Each row of a before or after table is a point. The points were changed in one or more steps. Then noise was added and the rows were shuffled. The steps act on columns, c1 being the first. Write out the steps. A step turns or swaps two columns, mirrors them in a line or flattens them onto one, adds a multiple of one to another, or multiplies or shifts one. Angles are multiples of 10 degrees, from the lower column toward the higher: turns from -170 to 170, lines from 10 to 170 but not 90. Use the fewest steps. Two steps may share a column if one is a turn and the other turns, adds or multiplies; they go together, in the order done. Otherwise the lowest column goes first.

Before (13 x 3):
| +0.11 | +0.06 | -0.25 |
| -0.24 | -0.02 | -0.11 |
| +0.40 | +0.48 | +0.48 |
| +0.20 | +0.09 | -0.16 |
| -0.17 | -0.24 | -0.06 |
| -0.06 | -0.07 | +0.00 |
| -0.24 | -0.05 | -0.25 |
| +0.35 | +0.69 | -0.03 |
| -0.19 | -0.08 | -0.18 |
| -0.06 | -0.27 | +0.12 |
| +0.06 | +0.11 | -0.22 |
| -0.07 | -0.02 | -0.27 |
| -0.23 | +0.29 | +0.11 |
After:
| +0.25 | -0.25 | -0.03 |
| -0.04 | +0.28 | -0.25 |
| +0.15 | -0.71 | +0.07 |
| -0.62 | +1.46 | +0.11 |
| +0.08 | -0.20 | +0.03 |
| +0.33 | -0.14 | -0.04 |
| -0.23 | +2.05 | -0.25 |
| -0.02 | -0.80 | +0.13 |
| +0.24 | -0.06 | -0.18 |
| +0.08 | +0.32 | -0.20 |
| +0.08 | +0.18 | -0.26 |
| +0.24 | -0.06 | +0.07 |
| +0.09 | +0.88 | +0.23 |
Steps: mirror c1 and c3 in the line at 110 degrees; multiply c2 by 3

Before:
| -0.46 | +0.50 | -0.56 | +0.52 | +0.68 | +0.34 | -0.54 | +0.02 |
| +0.04 | -0.16 | -0.68 | -0.50 | -0.66 | -0.41 | +0.34 | -0.22 |
| -0.10 | -0.17 | +0.06 | +0.19 | +0.07 | -0.39 | -0.14 | -0.61 |
| +0.41 | +0.12 | -0.27 | -0.11 | +0.23 | +0.17 | +0.28 | -0.15 |
| -0.10 | -0.10 | -0.60 | +0.01 | -0.23 | -0.05 | +0.60 | -0.46 |
| -0.35 | -0.81 | -0.09 | -0.48 | -0.26 | -0.36 | +0.33 | -0.45 |
| +0.65 | +0.06 | -0.19 | +0.48 | +0.33 | -0.15 | +0.62 | +0.42 |
| -0.70 | -0.29 | +0.68 | +0.38 | -0.13 | +0.30 | -0.38 | -0.36 |
| -0.80 | -0.13 | +0.53 | -0.19 | -0.16 | -0.23 | +0.12 | -0.48 |
After (9 x 8):
| +0.66 | +0.01 | +0.38 | +0.46 | +0.35 | -0.19 | +0.67 | +0.26 |
| -0.72 | -0.19 | -0.19 | +0.37 | -0.18 | +0.29 | -0.40 | -0.74 |
| -0.09 | -0.14 | -0.58 | +0.18 | +0.09 | -0.39 | -0.14 | -0.13 |
| -0.44 | +0.33 | -0.10 | +0.51 | +0.69 | +0.33 | -0.53 | +0.55 |
| -0.08 | -0.02 | -0.56 | +0.02 | -0.22 | -0.06 | +0.59 | +0.50 |
| +0.00 | -0.13 | -0.34 | -0.50 | -0.62 | -0.40 | +0.28 | +0.66 |
| -0.82 | -0.05 | -0.37 | -0.17 | -0.17 | -0.22 | +0.12 | -0.60 |
| -0.38 | -0.59 | -0.48 | -0.49 | -0.22 | -0.35 | +0.34 | +0.03 |
| +0.42 | +0.05 | -0.19 | -0.07 | +0.25 | +0.15 | +0.30 | +0.19 |
Steps: multiply c2 by 0.7; turn c3 and c8 by -80 degrees
